Every row gives one point. The points of each table are mixes of a few directions, plus a little noise. Count the directions of each table, and those that both share. Where both have some left over, give the other angles between the two spaces (their principal angles), to ten degrees, smallest first.

First, 7 rows:
[[-14.2   9.9  -2.7]
 [ 13.1 -11.6  -8.4]
 [ -7.9   7.0   5.4]
 [-10.8   5.7 -10.7]
 [ 29.3 -19.4  10.9]
 [-14.5  15.1  20.3]
 [  4.9  -6.8 -14.9]]
Second (5 x 3):
[[  2.1  16.6 -14.0]
 [ -2.6 -20.4  17.1]
 [  2.7  23.1 -19.3]
 [ -1.7 -16.1  13.6]
 [ -0.4  -2.9   2.3]]
Directions: first 2, second 1, shared 0; angles 50

First (6 x 4):
[[ -6.2  12.0  18.0  22.1]
 [  6.0  -9.2  -9.4 -15.1]
 [  3.9  -7.7 -12.6 -14.4]
 [  5.8  -7.6  -6.3 -12.7]
 [ 10.1  -8.1   6.7  -8.6]
 [-19.0  20.8   3.5  29.0]]
Second:
[[ 13.3 -14.6   1.4   0.6]
 [ 18.5 -19.8   1.9   0.5]
 [-11.0  12.1  -1.2  -0.4]
 [-16.5  17.9  -1.7  -0.5]
 [-13.7  14.7  -1.2  -0.5]
 [ 32.4 -35.3   3.5   1.1]
 [ -5.1   5.5  -0.8  -0.3]
 [-18.3  19.2  -2.1  -0.5]]
Directions: first 2, second 1, shared 0; angles 40

First, 9 rows:
[[-11.6  -9.9   3.2 -13.2   2.6  -4.6]
 [ 20.7  21.3  -2.4  30.6  -0.1  22.5]
 [ -6.5  -2.2  -9.7 -16.7   0.6 -25.4]
 [-18.1  -5.6   0.1 -18.2  11.0  -9.8]
 [ -9.9   1.4  -7.0 -15.0   7.0 -17.4]
 [ -2.8 -21.2   6.0 -12.1 -13.4  -8.9]
 [ 10.3  10.5   4.6  20.8   1.9  24.3]
 [ 16.0  14.1   0.2  23.9  -1.1  19.7]
 [  2.7  -9.7   3.9  -1.6  -8.4   0.1]]
Second:
[[  2.4 -23.7  17.1   1.8 -15.4  15.2]
 [ -1.0 -26.1  19.2  -0.3 -13.6  17.2]
 [  2.1  18.1 -13.8   1.1   8.2 -12.2]
 [-10.7   6.6  -3.2  -6.7  13.2  -3.1]
 [ 10.3   3.7  -4.1   6.5  -7.1  -3.6]
 [  2.4  26.8 -20.1   1.0  12.9 -17.7]
 [ -8.4  18.1 -12.2  -5.5  17.5 -11.0]
 [  2.8 -23.6  16.8   2.2 -15.6  15.1]]
Directions: first 3, second 2, shared 2

First (10 x 8):
[[  6.8   9.7  -8.5  -8.8  24.0  -9.3  -3.9  14.4]
 [  1.3   3.3  -0.9  -1.2   0.0  -3.1  -0.4   3.7]
 [ -6.3  -4.1  10.3   8.9 -32.1   4.7   4.3  -9.0]
 [  8.8  28.3  -7.3  -8.6   7.9 -24.1  -6.0  30.4]
 [ -3.4   4.1   7.2   6.0 -27.9  -3.2   2.2   0.2]
 [ -2.1 -16.4  -0.3   1.0  10.3  13.0   2.0 -14.5]
 [  0.0  14.6   4.4   2.5 -23.5 -11.7  -1.2  11.9]
 [ -4.1 -14.7   3.9   4.3  -4.7  12.6   3.6 -15.7]
 [  6.3  10.0  -8.6  -8.6  22.9  -8.7  -3.8  13.3]
 [ -5.5 -36.1  -0.4   3.1  23.4  29.8   4.7 -33.6]]
Second (8 x 8):
[[-24.7   4.9   8.5  -0.3 -27.1  20.0  40.0  -5.9]
 [ -5.1   1.0   1.2  -0.2  -5.6   4.3   8.0  -1.4]
 [  8.9  -1.8  -3.0   0.2   9.9  -7.0 -14.3   2.4]
 [-24.0   5.2   8.6  -0.5 -27.2  19.4  39.6  -6.1]
 [ 13.9  -3.0  -4.9   0.4  16.1 -11.5 -22.8   3.7]
 [ 14.9  -3.0  -4.9   0.3  17.1 -12.6 -24.8   4.0]
 [ 11.7  -2.4  -4.0   0.2  13.9 -10.1 -20.2   3.1]
 [  3.6  -0.9  -1.6   0.2   4.5  -3.4  -6.8   1.2]]
Directions: first 2, second 1, shared 0; angles 50

First, 7 rows:
[[ 19.2  -7.9  -6.6  29.4 -13.1   7.5   7.1  -0.8  -4.3]
 [ 18.6   3.3   6.1   4.3   6.4 -11.6  22.0  -0.6  20.4]
 [-27.8   2.9   5.6   6.9 -18.1 -14.0 -25.3  -0.5 -23.9]
 [  9.9   7.7  -1.9   8.3  14.1  19.5 -25.1  10.9   8.4]
 [-11.4   0.5  -3.5 -19.7   1.8  -2.1   7.1  -8.1  -3.5]
 [ -3.7  13.0 -15.4 -21.4  12.6  12.5  -0.3 -16.1   3.5]
 [ -4.6 -19.3  15.9  -7.7  -3.4 -11.8  14.7  15.3  -0.4]]
Second:
[[ -2.5   5.8  11.1   5.7   2.8  -8.8 -13.8   9.7   5.0]
 [  7.9  13.5  -5.8 -10.8  14.2   2.0   7.1  -9.6  15.4]
 [-10.7  -7.6  21.7  18.6 -16.2 -24.5 -10.1  16.0  -8.7]
 [ -9.7 -29.7  -0.7  12.5 -31.6  -4.2  15.0   1.2 -30.4]
 [  4.5 -10.5 -23.2 -11.7  -0.9  26.9  13.7 -12.8 -10.4]
 [  5.7  27.2  10.9  -4.1  23.4 -11.5 -14.3   3.3  27.8]
 [  6.1  18.1   3.2  -6.5  15.2  -6.8  -0.3  -3.8  19.6]
 [ -0.7  -6.7  -8.1  -1.8  -0.7  16.3  -4.8   1.0  -8.3]
 [ -0.2 -10.1  -9.4  -2.3  -6.4  10.5   7.7  -4.8 -10.4]]
Directions: first 5, second 3, shared 3
